Each wall is flat, endless, passes through zero and stands at right angles to its row. A trip goes straight from one point to another. Which walls does it cross, in order?

Walls:
(1): .39, .38, -.61
(2): -.19, -.14, .72
Trips:
.87, -.05, .14 to -.38, -.24, -.24 => 1
.27, .08, -.33 to -.21, .21, .48 => 2, 1
.20, .15, .02 to .47, -.94, .14 => 2, 1
.36, .13, .00 to .23, .06, -.07 => none
-.54, -.02, .05 to .28, .09, -.10 => 2, 1
-.29, .85, -.06 to .46, .38, -.22 => none
.44, -.36, .29 to -.02, -.03, .61 => none
.64, -.52, .27 to -.25, .38, .29 => none
.12, .04, .17 to .18, -.13, .20 => none

Walls:
(1): .28, -.36, .12, .00
(2): -.23, -.34, .89, .44
(3): .17, -.08, .30, .42
(4): .12, -.22, .10, .20
Trips:
-.46, -.05, .29, -.24 to .27, -.25, -.19, .17 => 1, 4, 3, 2
.44, .22, -.29, -.05 to .17, -.35, -.31, -.49 => none
-.37, .75, .37, -.02 to -.06, -.29, .28, .31 => 3, 4, 1
.26, -.12, -.45, -.62 to .11, .00, .09, .74 => 4, 3, 2
-.17, .12, .32, -.10 to .16, .26, .24, .41 => 4
.16, -.12, -.33, -.38 to -.42, -.30, -.39, .17 => 1, 4
-.39, .10, -.35, .03 to -.26, -.30, .05, -.24 => 2, 1
.07, .33, -.94, -.15 to .33, -.17, -.30, .43 => 4, 1, 3

Walls:
(1): .18, .12, .54, -.35, .62, .62, .25, -.08
(2): .41, -.12, .30, -.25, -.10, -.21, .45, -.08
(3): .20, .31, .27, .23, .24, -.23, .45, -.14
(4): -.29, .05, .52, -.21, -.45, -.65, -.27, -.29
Trips:
-.15, -.17, -.22, .48, -.43, .55, -.24, .18 to -.21, -.04, -.08, .08, .73, -.09, -.49, -.33 => 1
-.41, -.12, .22, .45, -.23, .22, .45, .05 to -.17, .23, .30, -.19, .15, .11, .46, -.18 => 1, 2, 4
-.06, -.26, -.46, -.01, .52, -.36, .36, .38 to .05, .33, -.26, .22, .60, .01, -.24, .27 => 2, 1
.02, -.18, -.23, -.38, .26, -.03, .46, -.68 to .06, -.27, -.24, .31, .03, -.50, -.49, .07 => 4, 1, 3, 2
-.18, -.05, .09, .06, .32, -.81, -.38, -.39 to .57, .25, .15, -.01, -.35, .05, .41, -.31 => 2, 1
-.19, .10, -.34, .33, -.13, .11, -.04, -.11 to .40, -.40, -.65, .38, -.03, .15, -.12, .52 => none
.13, .24, -.25, -.60, -.82, .19, -.36, .04 to .03, -.30, -.37, .18, -.52, -.19, .18, -.40 => 2

Walls:
(1): -.14, .25, -.41, .11, .20, -.07, -.10, -.21, -.08, .14, -.25
(2): -.25, .38, .22, -.19, -.94, -.33, .63, .32, .04, -.26, -.01
(3): .15, .81, -.15, .03, -.24, -.67, .04, .15, .13, -.30, -.49
(4): .53, .36, -.76, .05, -.11, -.05, -.63, .09, -.07, -.41, .39
Trips:
-.49, -.46, -.30, .31, .51, .09, -.27, -.49, .50, -.24, .35 to -.10, -.08, .17, .02, .38, .06, -.30, .06, -.02, .29, .38 => 4, 1
-.36, .44, -.03, -.63, .24, -.18, .12, -.08, -.12, .10, -.47 to .14, .30, .36, .23, -.91, -.13, .43, .08, .14, -.13, .19 => 1
.29, .17, .07, .03, .23, .47, .03, -.09, .34, .32, -.07 to .22, -.24, .03, -.30, -.40, .30, .02, .28, .02, .15, -.25 => 1, 2
-.24, -.20, .59, .25, -.16, .45, -.58, .17, .49, .25, .52 to .13, -.06, -.19, .44, -.13, .02, -.53, -.63, .32, .33, -.39 => 4, 1, 3
-.17, -.19, -.02, -.38, -.04, .31, .04, -.19, .22, .67, -.41 to .14, -.51, -.15, .31, .35, .33, -.18, .38, -.18, -.49, -.21 => 1, 4
-.04, -.25, -.15, -.01, -.20, -.06, -.55, -.36, .43, .40, .28 to .25, .06, -.83, .61, .42, .23, -.04, .23, -.24, .33, .36 => none
-.13, -.60, .24, .57, .13, .35, -.24, -.28, .27, .48, .64 to .19, -.12, .55, .08, .15, -.20, -.38, -.49, -.91, -.06, -.39 => 1
-.08, -.29, .17, -.31, -.25, .49, .31, -.45, -.19, .21, -.16 to .24, -.06, .24, -.65, .70, .04, .38, -.16, .20, .43, -.80 => 2, 1, 3
.00, .41, .02, -.38, -.36, .17, -.06, .31, .30, -.10, .26 to .15, -.18, -.72, -.79, -.31, .31, .08, -.58, -.07, -.03, .02 => 3, 1, 2
-.13, .19, .24, .05, -.11, .26, .03, .52, -.18, -.08, -.28 to .48, .14, .07, .20, -.44, -.53, .14, .07, -.37, .45, .24 => 4

Walls:
(1): .11, .00, -.12, .34, .11, .29, -.07, -.05, -.62, -.04, -.06, -.23, .03, .04
(2): -.24, -.29, .05, .57, -.35, -.03, -.35, .49, -.40, .33, .32, .53, -.85, -.12
(3): .08, .04, .09, -.35, -.08, -.27, .46, .12, .34, .60, -.11, .05, .40, .36
Trips:
.47, .21, .94, .51, -.30, .43, -.07, .41, .22, -.03, -.11, .11, .22, .19 to .48, .29, .29, -.02, -.02, -.54, .44, .22, .04, .30, -.16, -.24, -.05, .15 => 1, 2
-.11, .00, -.07, -.08, .17, .69, -.36, -.14, .02, .29, -.16, .07, -.02, .63 to -.04, .25, -.81, .20, .35, .49, -.39, -.17, .06, .46, .04, -.15, .39, -.04 => 3
-.34, -.62, -.12, .02, -.33, -.23, .05, -.55, .59, -.20, .01, .30, .35, .02 to .44, -.14, .40, .15, -.65, .23, -.55, .33, .08, .07, -.35, -.62, .12, -.12 => 3, 1, 2
-.07, .41, .00, .05, -.17, .41, .11, .30, -.42, -.07, -.74, .17, .30, -.10 to -.18, -.29, .19, .35, -.29, -.40, .15, .52, .25, -.36, .63, .03, -.09, -.13 => 2, 1
-.17, .48, .22, -.07, -.38, -.10, .20, .24, -.13, .18, .45, .33, -.78, .22 to .21, -.03, .03, -.04, .00, .04, -.42, .29, .45, .24, -.21, .04, .45, -.26 => 2
.21, .53, .24, .10, .14, -.33, -.09, -.37, -.14, -.02, -.33, -.20, -.33, -.24 to .71, .11, -.22, .36, .23, .00, .07, .02, .48, -.33, -.24, .44, -.03, -.46 => 1

Walls:
(1): .06, .10, -.32, -.87, -.37, .18, -.42, -.14, -.61, -.23, -.22, .06, .33, -.28, .29, .10, .35, .25, -.22, .06
(2): -.29, .22, -.05, -.14, .12, -.21, -.35, -.24, -.34, .45, -.04, -.22, .48, .29, .25, -.05, -.30, .28, -.36, .02
(3): .12, .39, -.03, -.13, .23, .24, .38, -.14, -.17, .01, -.10, -.14, .12, -.19, .09, .19, .37, -.26, -.35, -.46
(4): .22, -.12, -.09, -.36, -.04, .07, -.20, .13, -.08, .12, .17, .04, -.24, -.26, -.18, .13, .33, -.34, .12, .19
(5): .02, -.39, -.02, -.38, -.50, .12, .00, .39, -.13, -.01, .11, -.17, -.43, -.25, -.02, .28, -.49, -.27, .33, -.16
(6): -.48, .27, .70, .23, .69, .09, -.24, -.28, -.02, -.69, .33, -.23, -.48, -.20, .02, .26, .77, .14, .28, -.18
(7): .84, -.08, -.06, -.74, -.49, .28, -.49, -.12, -.29, -.80, -.13, .26, -.27, -.23, .04, .39, .52, .22, .03, .19
(8): .16, .21, -.11, -.35, -.06, -.20, -.17, -.08, -.18, -.12, .12, .04, -.20, .20, .44, .19, -.03, .13, .21, .06
(9): .32, -.39, .05, -.66, .29, .59, .52, -.30, .28, .30, .42, -.02, .66, .06, .29, -.06, .03, .13, -.44, -.07
(10): -.08, -.11, -.10, -.32, -.11, -.62, -.29, -.07, -.32, .29, -.08, .70, .02, -.68, .04, -.08, .22, .21, .37, -.10
Trips:
.69, -.03, .35, .06, -.19, -.45, .01, .54, -.76, .11, -.23, .11, .04, .09, .34, .01, .56, .24, .16, .61 to .33, .33, -.40, -.60, -.09, .03, .22, -.08, -.29, -.15, .33, .20, -.10, .12, -.10, -.60, .25, .44, -.14, .13 => 2, 9, 3
-.84, .20, -.09, .60, .25, -.49, -.13, -.09, -.59, -.51, -.19, -.34, -.11, -.37, -.18, .01, .20, -.33, -.06, -.30 to -.12, -.07, -.26, -.14, -.26, .04, .33, .66, .30, -.25, -.56, .34, .04, .25, .09, .11, -.42, -.04, -.19, -.13 => 2, 5, 10, 6, 3
